Every row gives one point. The window is the flat piece filled in between its corners: a triangle in 3 columns, a solid with four corners in 4, and so on. A path goes straight from each point to the next, and from the last back to the first. List the points from which the path goes on through the window.

Window:
[[ 40  15 -26]
 [-26  35 -38]
 [  5 -13  34]]
Path:
(1): [-18  39 -20]
(2): [-34 -24  -4]
(3): [ -1 -10 -19]
(4): [-9 22 22]
(5): [ -9  33 -15]
(6): [-47   5 -60]
(7): [ 25   3 -55]
(8): [  7  44 -30]
(9): [54  2 28]
(10): [  2 -22  21]
(11): [ -5 -32   3]
(12): [26 22 14]
Through the window after points: 3, 5, 11

Window, 6 rows:
[[ 35 -10 -42   3 -21  12]
 [ -7   5  40 -20   8 -28]
 [-23 -15 -12 -19 -10 -55]
 [ -3  37  48  36   4  -2]
 [-10 -48   6   3 -13 -32]
 [  9  12 -10  23 -31  60]]
Path:
(1): [-18  10  -6  24  26 -16]
(2): [ 15  -2  13  -1 -56   3]
(3): [  5   6  17  21 -31  14]
(4): [-7 18 -3 -4 20 15]
(5): [-1  7 -3 13 12 26]
(6): [  9  13   2  23 -37  38]
(7): [ -4  12   9  -2 -19 -27]
(8): [-19  -7  12   8   8 -31]
(9): [  1  -9  -9  34  39 -15]
(10): [ -6 -34  10  -8 -52   0]
(11): [ 19 -23 -11  -5 -32  -4]
(12): [  1 -20 -18  16   7 -14]
Through the window after points: 3, 5, 7, 9, 11

Window (9 x 9):
[[ -4  49   6  34  -4  -6  14   7 -24]
 [  2 -13  10  -3  -1  25  15  -8 -42]
 [ 13  -9   2 -17  32  29  18  20  -2]
 [ -1  -5  21 -29 -16  -4  -5 -11  36]
 [-12 -21 -17 -11  12  44   5  42   9]
 [-12 -27  14   5   3 -59  19 -30   6]
 [ 22  20  -6  32 -12 -41  -6 -25 -19]
 [  1 -15   8  -3   2  36  20 -41  10]
 [  9 -25  34  24  -9 -41   9  -1  21]]
Path:
(1): [  4   0  18   3   4   6  -3 -18   4]
(2): [  9  -7   5  -6   3   2  31 -13  -2]
(3): [ 20 -17  -2 -20 -30   0  33 -24  28]
(4): [ -8 -17  21   5  23  12  -7 -13 -13]
(5): [  1 -15   8   4  12  19  -5  -9  -6]
(6): [ -7  -8   2  -8 -16  -9  47  -9 -10]
(7): [ 28  -5 -12 -11  -2  20  60 -28 -21]
(8): [ -9 -10  17   5   1   9  -3  -5 -22]
Through the window after points: 5, 7

Window:
[[ -1  31  39   8 -11 -29   8  -8  -8  15   3   7]
 [-19  12  10   1 -40  15 -10   2  17 -12  22  -9]
 [ -7 -27  19  -4   5  15 -13  -1   5   9  15 -10]
 [ -3   1  26  25   2 -24 -12  -3  39 -31 -12   4]
 [-28 -60 -40  -5 -28   5  10   5 -12  -1  18 -49]
 [  9 -20   7  17   0  41  30 -18  15  22 -14  -9]
 [-20   6 -16  -5  -2  16 -16 -23  -7   9  10  33]
 [-29   1  29  13 -12 -16 -11   3   0  30 -25  22]
 [-29  30  52  -6 -11  15  27  15 -16 -52 -35   2]
 [  0  20  14  25  -2 -14  -9  30   6   2   4   8]
 [ -5 -11 -21 -10   4  27 -17 -19  15  19 -12 -27]
 [ -4 -55  -6 -43 -36 -26  11  27  -6  22 -16  -4]]
Path:
(1): [-39 -25  20  -9  -1  -3  36  -1  13  17   0  -1]
(2): [ -5   1  10  10 -21   0  -3  10  -7 -17  -5  -7]
(3): [  7   3   4  -9 -13  16 -22 -11  -5   2  -3 -12]
(4): [-25  -8  -2   4  -8   6   7  -2  20  10   0 -13]
(5): [ -7  22  -3 -23  23 -10  32   9  28   8   1  -2]
(6): [ -6 -11  23  38 -25   1 -31   4  -6  -5  -4   9]
(7): [  5  -8   8  -1 -20   5 -18  -9   0 -19   3  16]
(8): [-28  16  13  18  15  -9  29  29  22  16  -7 -32]
(9): [-19   7  -9  -5   5   1   5  11  33  -2   6  11]
(10): [ -2 -38  41  14 -27   7 -20 -10 -27   6 -27 -20]
(11): [ -5  -7  27   9 -17  -6 -12  -4 -11  -3  -5   7]
(12): [-19  58  31  -2   6 -22  45   9  22  -2 -12  -4]
Through the window after points: 3, 5, 11

Window:
[[-14   5  18 -15 -17 -21   9  13 -20  -8 -13   3 -30  -6]
 [ -7  -7 -29  11  26  11 -18   8   6 -11 -36  30  23   2]
 [-60 -13 -14  19 -16  -1 -23  13   9 -29   1 -15  -3 -31]
 [ 15  16  -6 -16  35  50  17  -7   2  10  -4  24  30 -13]
 [-13 -28  -8  11  -5   1   2  31   1 -19  13 -16  -2 -21]
 [-17 -11  -1  30  -4   0 -12   4  15 -24 -18 -14 -22 -37]
 [  6  -4   3   3   0  -7  46 -27  -7 -30  21   2  36 -23]
 [ 24   4  57 -17 -25  21 -21  -6  50   3 -18   9  -1  -8]
 [-11  13  -5  -6 -30 -12  -9  20 -15 -22 -22 -32  -1 -19]
 [ 16 -33   4   8   2  20 -10 -29 -22  -5  15   3   8  -2]
 [-18  -1   9   4  18 -31 -16  19  -8  39 -16   3   0 -39]
 [ -9   2 -20  12   1  10   3  -1  16  10  -7  -2   4   1]
 [-17  -2  -6 -27  10 -23 -11  11 -12 -27  -9 -33 -26   7]
 [-10  15   3   7   3 -12 -20  19 -15 -30  10 -16 -17   8]]
Path:
(1): [-10 -10  10  10   7  10   1   2   0 -11  -8 -12   0  -8]
(2): [-15  -1   4  11  11  -4   2  17  -8  -2 -15  -2  30   3]
(3): [ -6  -6  -5   0   6  -9  -6  -3   0  -1  -5   7  -6 -31]
(4): [  3  -2  -9   1 -10  -4 -19  -3   3 -24   7   0 -14 -30]
(5): [-23 -16  13  21   8   8   3   6  -5  -6 -21 -15  -1  -2]
(6): [-26  -2  13  11  -3   5   9  -8  -9 -10 -15 -10   5 -17]
(7): [ 29  -9 -36 -28   5  -7 -16  18  17  -6   8   6  -2  -6]
(8): [  7  -2 -33  -1 -13  -2 -20  -7   0   5   6  18   4 -17]
Through the window after points: 2, 4, 8

Window:
[[ -7   3  12 -50  11  19  17 -12  21   7   5  25 -24   7]
 [ 18  40  40  31   1 -40   7 -10 -16 -11  15  39  39 -12]
 [ -4  -5   3 -29  24  28  11  21 -10   9 -18  -9   7  18]
 [ 20  16 -13 -14 -15  21 -13 -10   8 -22 -16  -6  -6  12]
 [ 28   2 -37 -25 -22  33 -10  30 -20  11 -10  12  21 -28]
 [ -9 -35   6 -31  23 -14  -6  13  12  -9   6 -18  -9 -11]
 [ 42  33  17  52 -15 -24  23 -40 -24  17  37  22  30 -11]
 [ 12  10   3 -22  15   6  12  37   6 -11  13 -17 -25 -16]
 [ -1  -8  21  -8  -7  -6 -16  20   1   7   3   2 -35  13]
 [-16  -3  -4 -11  26   2 -12  22  44   6   6   0 -14  16]
 [  0 -12   7  10  -7  20  25  10   7  -5 -14  13   5 -17]
 [-53   4   1 -22  12   5   7   4   6  -1   6  -7 -21   1]
 [  3  -8  -3 -33 -25   2  17  35  12   2   8 -16  10   3]
 [  4 -15 -21 -16  -4  45  11  21 -19 -23  14  24  18  10]]
Path:
(1): [ 13  -2  -6 -15  -5 -13  14   3  -4   3 -13  15  -8   7]
(2): [-13 -19 -39  -9  -2  -7  27  19 -10  11  -8  -3 -26 -16]
(3): [ 21  16  36 -24  13  50 -12  14   0 -26  16  14  38  26]
(4): [  5  -3   7 -23  14  27 -11  14  16  11   9   0  16 -17]
(5): [ -7  -4  -3 -10   0  -4   9   7   6 -13  -5  -1 -15   7]
(6): [  9  -7  -8 -12   4   1  21  19  12  -1  -4  14 -10  -2]
(7): [-15  -4  24 -18   8  16 -15  12 -15  -4  20 -15   7  -3]
(8): [ 13 -17  19 -13  -6  19 -27  22  29 -10  26   2  11  -8]
(9): [  7   9 -14 -12  -6   5   9  10  -7   2  -5   9  -2  -6]
(10): [ 12  -9 -19 -16   5   4  -3  21  -8  -7 -12  11 -11   1]
(11): [ -4  -2   7 -18   1   9  -3  13  14   8  11  -2   0  -6]
(12): [ -6  -3  24 -10   9   4 -20  10  -6   1  26   7   5 -13]
(13): [ 41  10 -42 -21 -12  25  60  16  10  -5 -46   8   4  23]
(14): [ -6  15 -12 -22  -2  13  18   4  -9   6  -5  33 -16   0]
(15): [  4 -17  26 -38   5   8  -3   5  36  -3  19 -28   4   4]
(16): [-16  12  19 -21  20  48 -21  28   7  -6  34 -23   8  -1]
Through the window after points: 2, 4, 10, 14

Window, 14 rows:
[[ 22  -7  -2  60  -3  34  -9  -1 -18  10 -35   7 -35  14]
 [-26   6  17 -19  17   7 -22  31  10   9 -16  -3  10 -49]
 [ 10   4  -7 -14 -22 -12   4   4 -15  -1  21 -10  -2   3]
 [ 11 -46   1  34   7 -11 -22 -28  13  42  53 -11  -7  13]
 [-17  -3  -3 -17 -24  -5  20  28  11   1 -16  15  37  30]
 [-19  16  -2  45  -1  14  13  44  18  28   5 -39   2   6]
 [ -8 -31  19  15  -2 -43  -8  20 -21  -8 -14   0  23  38]
 [-26   5 -41  14 -12 -35   4 -20  -6   8   7  12  36   1]
 [  5 -52 -27  10 -11  27   1  16  18 -15  -5 -29   6 -22]
 [-41 -20 -16   5   9  29 -22  49 -30  21  25   2  12  28]
 [  3 -19   6  32  28 -29 -38  28  22  22  23  12  19  14]
 [-13 -50  28   5  30  24 -17  21  -1 -28  13  23   0 -12]
 [ -8  32 -13   4  46   3 -13 -11   6  31  -1   2  44 -40]
 [  1  13  11  -9   9  25  -1  -4  33  -8  -4 -23 -31  12]]
Path:
(1): [  1  15  20  45   0  16 -34  17   9   7  21   3  24 -17]
(2): [ -5 -14 -12   1  21  -1  -4   1   1  13  -2  -6  -5  -2]
(3): [  1 -19 -23  11   8 -12  15  27  -1  15 -19   1 -13  12]
(4): [ -9   2  11  25  -5  11 -24 -16   6  10  28 -12  14  -2]
(5): [ -1  16  19   9 -13  32 -27  12  10 -11  -6 -11   8   1]
(6): [-16 -37 -24  13  33 -25  18  18 -13  19 -10  10  -3  -8]
(7): [-10 -39   4  20  21  -6  12  36  -3   3 -13  -2 -42 -10]
(8): [ 14  19  -3  39 -11  28 -28  -8  -3  16 -10   1  19  15]
(9): [ -3  20   6  15 -18  15 -48  14  15  -5  -2 -21  21   9]
(10): [-10 -49   3  14  17 -13  27  14 -11   2   0  18 -16  14]
(11): [ -9 -15 -18   6  20 -19 -10  32 -10  20  16   5  -2  -4]
(12): [ -5 -23  20  43 -25  35 -13 -41  25 -11  -1 -29  27  22]
Through the window after points: 3, 7

Window, 14 rows:
[[-33 -40  17 -23   5  31   6 -18   0   5   6 -23   2 -14]
 [-14   5   5  -3 -17   2   0   9   7  30  -2   9  18 -35]
 [ 21 -25 -25  30 -24  18  24  21  33   6   2  39  11  14]
 [-10  43 -47  -4  -7  -3 -12 -14  24  -6  -2 -28   6   9]
 [ -7 -30 -10   8  -9 -15   1  16  30  30  20 -18  13   0]
 [ -8 -26   7  17  28   5  -4   3  -6  -1   6  -5  25  -9]
 [-39 -27  27  -5   9 -33 -27  28 -24  25  16 -13 -21   8]
 [-34 -29  12   6  -1 -16 -14 -11  11 -12 -25 -17  16 -27]
 [-21   5  42  10 -26   0 -14  15  27  -1  17 -20  -1  -1]
 [-35   2  -7   3  28  -8 -18   5  20  16 -20 -36 -11  -8]
 [ 15   6  19  27 -11 -31  31  60  -1 -13  -1   0  -8  -8]
 [ -1 -22  22   4   2 -26 -31 -24  -1  19  28   1 -28   0]
 [  6 -36   0  17 -15  19  -1  15 -10  30  -7 -27 -16  35]
 [  7 -19  23 -27   7  12  -8 -17  12  -6  -8  10  22  -6]]
Path:
(1): [-35 -10   4   8  11 -26  35  -2  29  18  -6 -19 -22  17]
(2): [-10  -2  17 -10  10 -31  14   4  -2  28 -11 -15   5  18]
(3): [-27 -41   6  12  -8  22 -50   0  14 -24  12  -2  -5 -39]
(4): [  8 -37   3   8   1 -12 -18  30  -4 -23  22 -20 -19 -21]
(5): [-34   8  22   4  -5 -14   7   6   4  43 -12   7  12  12]
(6): [-21   5   6  25  -2 -22  40  15  -8  32 -19 -22  18   1]
(7): [ -2 -21   8   4   7   1 -16  12   8  -5  13   1   4  -9]
(8): [-23  -8  -8   0   4   0 -21   6  18  10 -12 -20  -5 -17]
(9): [-14   5  10  14  26 -19  22   7   8  17   2 -19   4  27]
(10): [-37  -2   5  16  -2 -33   7   5   3  22   1   3   4  -1]
(11): [ 13 -18   0   9  -8   4 -12  22  13  -2   0 -10   0   2]
(12): [ -7 -20 -12  -7  12   9 -27  19  15   8  10 -19 -33 -11]
(13): [-15 -14  23  14  -9 -16   0  -8  -5  23  -3  -8  11  11]
(14): [ -1 -15  14  23 -18 -17  35  -1  26  27  -1  -8  24  17]
(15): [ -1 -19 -25   0   2  28 -31  16   5 -13   8  26 -13 -19]
(16): [ -7 -27  13  -9  -2  32 -25  -2 -10  -2  11 -10  25 -25]
Through the window after points: 2, 4, 6, 8, 12, 14, 16

Window (14 x 14):
[[ 10   4  27   5  -8 -10  20 -25   5   7  31  16   4 -10]
 [  9 -10  -8  -1  -9  -2   1  10  -7 -23   0   2 -14  10]
 [ 15   0  -8  -3  12 -16  -5  12 -16   8   5  10 -12   8]
 [ 49  13   1   0  20  13   1  27  -3  -4 -11   0 -30   0]
 [ -1  -8  22   1 -25   6   9  20  21  21  -1  -5   0   2]
 [ 19  -5   2  -8 -12   5 -12   3   1   4 -16   7 -21  17]
 [  8  12 -14 -11 -11   0  -9   6  10  -6  14  19   0   1]
 [  3  -9  -8   2  -4  -4   5  -5   6  -8   0  26  16 -13]
 [  8  -7   5 -20   0  -7 -20   4  -3  -2   5  -5  17   7]
 [  1  11  13  10   0 -11 -10  16  -1  -8 -14   8  -9  11]
 [-19   6  16 -17 -38  60 -21  10   3  34  10  -5 -23 -19]
 [ 19   8   1 -15 -15  -2   5   3 -17   3   1   2  14   5]
 [ -7   5  -2 -19  -5   2   9  -9   5  -2  -2   3 -11   0]
 [  5  -1   0  -3 -20 -16  -1  -7   4  -5  -2   0 -13 -15]]
Path:
(1): [  1   0  23 -19 -11  -4   7  11  -4  -6   3  28 -10  -6]
(2): [15  4 -4  2  1  0 -1  5  1  1  2 -3 -6  0]
(3): [ 10  -1  -6  -1   5   7  -1 -14  10  21   4 -13  -8  11]
(4): [ 11   1  10  -8 -10   2  -2  13  -6  -5  -5  11 -11  -3]
(5): [  6  -2   7 -21 -17   1   5   8  -3  -9  -6  16  -1  -8]
(6): [12  0 -3 -2 -8  4 -5  1  2  6  5 -2 -9  1]
(7): [ 6  0 -6  4 -7 -7  0  0  0 -4  0 -2 -5  3]
(8): [ 13   7  16 -23  -9   2  -9  22  -3  11   5  28  -6  -3]
Through the window after points: 7
